Each row is a point. Two turns around zero, p and q, are shown by what they do to some points. Where does a point land after both, in the order given? Backwards means that the second turn is done in reverse. Each puzzle has new turns, and all numbers are rounded.
In the rows, zero is written as 100.

Turn p:
38 87 92 -> 39 87 85
91 80 90 ->  85  86 113
130 128 122 -> 136 128  91
129 116  89 -> 134  93  96
112  90 106 -> 106 104 115
Turn q:
103 123 123 -> 103 120 126
133  62  75 -> 115 100  46
 90 119  76 ->  68  97 100
 74  96 126 -> 115  82 129
Where do these land?
p, then q backwards:  84 132  83 -> 112  74  73
q, then p: 119  68  90 -> 118  67 107
p, then q backwards: 103 137  99 -> 127  75  93
p, then q:  96  68 149 ->  93 113 157
p, then q: 98 95 79 -> 114  87  90

Turn p:
100  89 118 125  77  91 -> 109 124 131  99  99  91
 66 124  85 132  65 114 -> 128 148  92 126  97 124
141 103  92  84  87  72 -> 130  67 113  74  90  93
149  68 106  54 124 100 ->  70  40 109  72  77  84
116 123 126  69 130  90 ->  83  75  88  59 125 106
 79 107  78 165  84 132 -> 115 136 118 161 104 130
 96  86  92  95 118  79 ->  99  87  93 104 109  73
 52 103 112  79 101 123 ->  71 135  64  98  94 104
101  98  89  97 115 101 ->  96  87  92 109 104  98
Turn q:
106  87  85 113 126 103 -> 100  79  90  87 110  78
122 110 107  79  99 123 -> 112 105  74  94  79 116
100  86  88 167  71  75 -> 122 119 136 124 127  46
 98  80 134  77 132  84 ->  97  88 109  56 117 130
 86 151 114  98 135 127 ->  63 120  48  97 116 114
 88  98  88  78  70 128 -> 107  88  94 136  78 121
101  89  85  88  66  60 -> 100 103 149 106  72  94
Where do these land?
p, then q:  63  63 116 116 136  78 ->  50 110 129  81 131  82
q, then p backwards: 114 125  84 116 102  92 ->  75  77 107  91  95  92
q, then p backwards: 136 109  89  76  83  76 -> 107  78 107  83  55 107
p, then q:  96 100 127  94  49  85 ->  94 136  96  93  61 127
p, then q backwards: 136  96  88 114 100 109 -> 85 70 93 83 84 96
q, then p:  87  98  84  83  75 107 -> 102 123 125 113  93 105
p, then q:  68 110 112 100 155 153 ->  59  67  78 142 143  90

Turn p:
 45 121  95  68 105 136  46  83 125 -> 60 91 65 52 80 75 43 99 89
 88  86 100 103 135  82  99 110 110 ->  81  97 106 104 113 123  96 127  85
116  76 133  91 137 113  87  79 105 ->  84 110 134 100 107 125  71  78  74
148 102  75 135 106 141  84 120 128 -> 152  94 100 118  45 119  80 107  77
 89 144 113  94  89 122 135  94  55 ->  81 115  64 129  99  88 120  55 128
124 129 129 102 100  93 109 125  94 -> 107 148  94 111  92 110 118  96 104
 96  77  94  94  99  63  96 106  69 ->  82  90 122  96 116  90 139 112  92
 71  81 107 113  69  72 108 120  98 ->  94 101 116 103 114  74 114 136 131
142  88  77  86  82 124 126 100 134 -> 152  82 105  84  84 133  95  85 122
 81  97  77 113  80  54 111  63  82 -> 107  72  93 103 152  65 125 105  97
Turn q:
 78  91 113 111  88 130  84 120  64 ->  54 120 110 109 122 110 106 119 115
112  93  63 125 136 120 113 116 114 -> 107  92  60 133 112 109  70  78 112
102 108  95  69  68 103 114 125  81 ->  97  78 120 106 118 118 111 135  82
111  69 151  98  78  78 124 122 134 -> 135  88 151 112  81  82 106 116 142
117 115 127 118  41  78  89  93 120 -> 104  85 107  74  64  64 114 147 114
 97 148 107 116  94 124 125  93  94 -> 107 114  75 104 132  66 109 124  84
 87  81  93  89  92  85 106  62 117 -> 108  97 104 103  67  96 129  76  87
113 100  73 111 146  48  66  81  53 ->  64  95 102  63  89 100  46  49  64
 77 112  77  94 110  98  92 125 116 -> 102  77  82  89 123 118 109  87 114
107  81 101  69 148 136  87  62 107 -> 122 156  90 109  89 137 100  67  85
Where do these land?
q, then p:  82 118  52 102 115  62 127 137  84 ->  67  56 148 107 115 112  88 100  67
q, then p: 118  76 150  85  72 112 114  92 115 -> 129 156 103 113  92 101 107 108 125
q, then p:  52  88  87 108 115  63  79  98 135 -> 115  67 110  73 144 114  73  77 119
q, then p: 129 122 149  83  78 101  89  66 104 -> 106 149  86  80  87 102 147  91 119
q, then p: 119  85 132 120  86 111 106  62  80 -> 104 137  78 105 110  63 122 116 110
p, then q backwards: 100  90 123  67  77 128  97  62  87 ->  78  89 110 118 141  58  89 100  97
p, then q:  85 106  66 115 116  94  76 155  78 ->  71  51 115 131 124  94 115 124 110
q, then p:  74 131  69 123 107 111 115 128 108 ->  94  56 100 108 111 132  97 124  75
q, then p backwards: 100 103  81 101 151 101 109 120 100 -> 104 112 110  98 110 113 125  54 115
q, then p: 142  83  90  97  82 117  89  79 110 -> 123 102  95 100  63  68 115 103 116

Turn p:
 67  56  63  92 107 114  96 121 141 110  80 122  96  97 ->  87 116 119 102  71  76  55  93 124 120  77  78  86 138
103 107 125 102  93  87 113 111  57 127  83  81  68 100 -> 123  85 106 124 118  92 114  89  43 105  99  98 107  93
104  79  85 111 152  76 129  70 118  99 130 113 123  79 ->  62  97 128  98  73 118 112  60 132  67  98 100  71  82
 67  67  84 102  67  83  63  84 135  98  64 104 128  68 -> 135 142 125  71  83  85  61  80 134 128 127 104  94 114
140  94  97 115  59 113  86  98  46 101  95  95  87 132 -> 133  91  97 109  84 120 127 146  58 105 105 129 119 117
117 105 133 111  88 122  62 122 104 128 117  55  64 126 -> 112  63  76 128 131 108 130 103  94 148 109  96 130 132
 67  79  88 119 111 114 102  99 140  89  47  96 145 105 -> 112 105 103  51  59  55  79  78 133 104  93  82 113 109
 61 114  63  90 102 109 127  62 109 110 115 115 141  83 ->  59 122 144  50  97  97  91 108 114  99  96  93  85  70
144 110 119  55  81  95  86 116  78 112  90  77  97 125 -> 121  88  70  97 138  96 122 115  67  96 106 129  86 136
101 125  86 123 112  82 137 113 126 102 125 141 131  73 ->  52 143  91 102  82  99 104  79 118  91  77 111  93  57
115 102 149  86  72 103 105  87 103  89 102  94  54 134 -> 135  75 102 133 146  97 110 122 107  87  85 118 127 109
 66 118  65 109 133  59 120 102 107  69 133 111 119 100 ->  39 123 106  96  87 108  80  83 110  56 124  87 112  80
112  90 139  87  87 128  93 125  61  83 116  83  90  94 -> 120  72  77 132 110  85 118 137  87 109 124  97  83  91
145 126 107  93  89 122  92 104  80  86  91  67  49  93 -> 140  93  70 117 130 132 130 124  76  97  92  71 102 110
 89 128  97 104 147  94  89  86  95  98 112 146 110  92 ->  68  85  88  87  91 131  64  84 104  89  89 109  90  62
Turn q:
107 104 135 132  92  72 110  90 125  71 126 128  98 126 -> 105 108 106 122 106 128  99  56  47  84  82 101  99 117
101 124  69 115  77 140 126 129 100 126 127 129 132 107 -> 100  75 109  48  90  78 111  77 111 108  94 124 104 157
 93 126  99 109 116  81 129 129  87  77 108  61  68  70 -> 116 120  79 110 141 106 120 106 101  98 148 125 131  94
105 120 101  89 119  80  81  98  65 108  97 106 111 124 ->  94  64  86 107  95  89  81 100  85 116  93 108 118  74
 81  84 125  64  92 133 102  90 116  90  85 115  91 131 ->  70 113 123  91  62 113  71 100  91  87 119  95  71  94
116  68  66  71 106 123 108  99 108  85  99 124  76 124 ->  54  87  84  93  81 115 106 123  96  89 115  75  77 125
 91 128  88 140 110 121 127  80  81 136 105 124 106  62 -> 126  85 102  67  84  94 159  84 119  93  81 130 117  93
107 119 138  89 127 113 112  74 135 108 123 115 139  65 -> 120 104 124  46 118 113  98  63  99  67  82  79 103  70
120  78 122 132 145 110 118 100 104 111 137  59  99 127 ->  86  99 110  89 141 171  99 104 100 125  81 121 111  98
 76  78  86 121  73  85 121 104  73  84  78  94 122  57 -> 153 127 100 101  85  78 120 140  93 101  99 100 118 116
128 113  78  62  64  72  52 130  94  69  89 129  84 126 ->  70  82  59 138 101  44  66  95  73  99 113  78  75 119
 70 111  67  64  70 127 122  74  89 142 124  72 104 110 -> 122  76 105  73  62 113  93  89 152 138 139  92  91 112
103 131  82 106 115  93 125  80 130  66  60 104 137  90 ->  90 124 122  83  95  75 125  87  78  97 103  57 149  93
 66 114 122 122  99  73  50 107 109  74 130 118  89  96 -> 115 115  72 140 100 100  66  65  98  61  78 119 114 101
117  67 122  86 114  67  88 138 128 127  65  84 102  84 ->  98  95 144 128 151  84  88 139 107  83  95  89  84  86
 89  69  91  90 106  94  75  61  79 102  70  62  69 129 ->  82 107  91 144  69 125  93 133 119 135 103  86  93  66
129  66 107 107  77 113  54 116  77 125  77  75  73  74 -> 100 116  84 123 120  76 102 140 130 120  77 119  47  85
Where do these land?
p, then q: 116  49 117  95 123 127 109  59 111 146  88  83  89 109 ->  86 104 148 119  94 137 113 124  71 106 100  94  47  82
p, then q backwards: 129 101  81  79  94 108  62  92 103 114  84  74  79  99 -> 118  75  89 110  79  96 131 103 102  94 145  87 109 101
p, then q:  83 110 123 104 138  85  70 103  89 109 140 119 110 109 -> 117 104  89  97  67 122  96 110 134  63  69 100  96 115
p, then q: 120 118 107 128  76  81 107 145  71  66 120  77 115  88 -> 136  88  69  77 110  95 128  83  97 112 112 110 137 144
p, then q backwards:  77  89  67  81 129 105 105 102  73 108  86 149 165  87 ->  99  97 137  56  86 166  83  98  80  98  83 136 110 124
p, then q backwards: 131  91 113  71  99  82 119  75 124  96 105 102  84 106 -> 100  87 111 128 102  97  95 120 128 124 120 110  85  74
p, then q:  59 111 133  87 143 104  89  91  68 114  89 147 124  46 -> 130 110  52 126 101  94 115 118 149  61  87  93  55  62
p, then q: 115  75 126  92 109 142  78  98 137  97  85 111  86 109 ->  61  96 133 128 115  99 112 115 111 105  82  73  79 117
p, then q: 109 109  36 122  48  91 146 145 126  85 127  69  65  92 -> 105 115 131  90 112  83 101  55  89 152 132 146 176 106
q, then p:  68  90 127  85  89 108  75  74  67 121 106 148 128  95 -> 168 137  94 115 101 110  86 123 101 102 108 119  83 121
p, then q:  87 116 103  76  91 112 115 110 109  99  97  62 100 121 ->  99  80 109 106 117 118  81 119  90 105 116  92 134  94
q, then p:  94 103  57 124  78  88 125 113  89  39 108  70  67 109 ->  28 104 101  76  81 110 130 122  75 105  91 111 137  98
q, then p:  70 115 120 131  98  61  76  98 109  85 105  99 135  80 -> 133 104  68  60  77 122 117  82 101  84 108 125 102  85
q, then p: 110  83 115  95 107  92 102 103 108 131  62 109  72 130 -> 113  89 114 146  91  77  89  90 102 118 102  88 115  71
p, then q: 131 139  76 130  79 114 123  94 114  91 100  80  80 120 ->  91 111 130  54 101  76 104 113  88 126 123  98 136 108
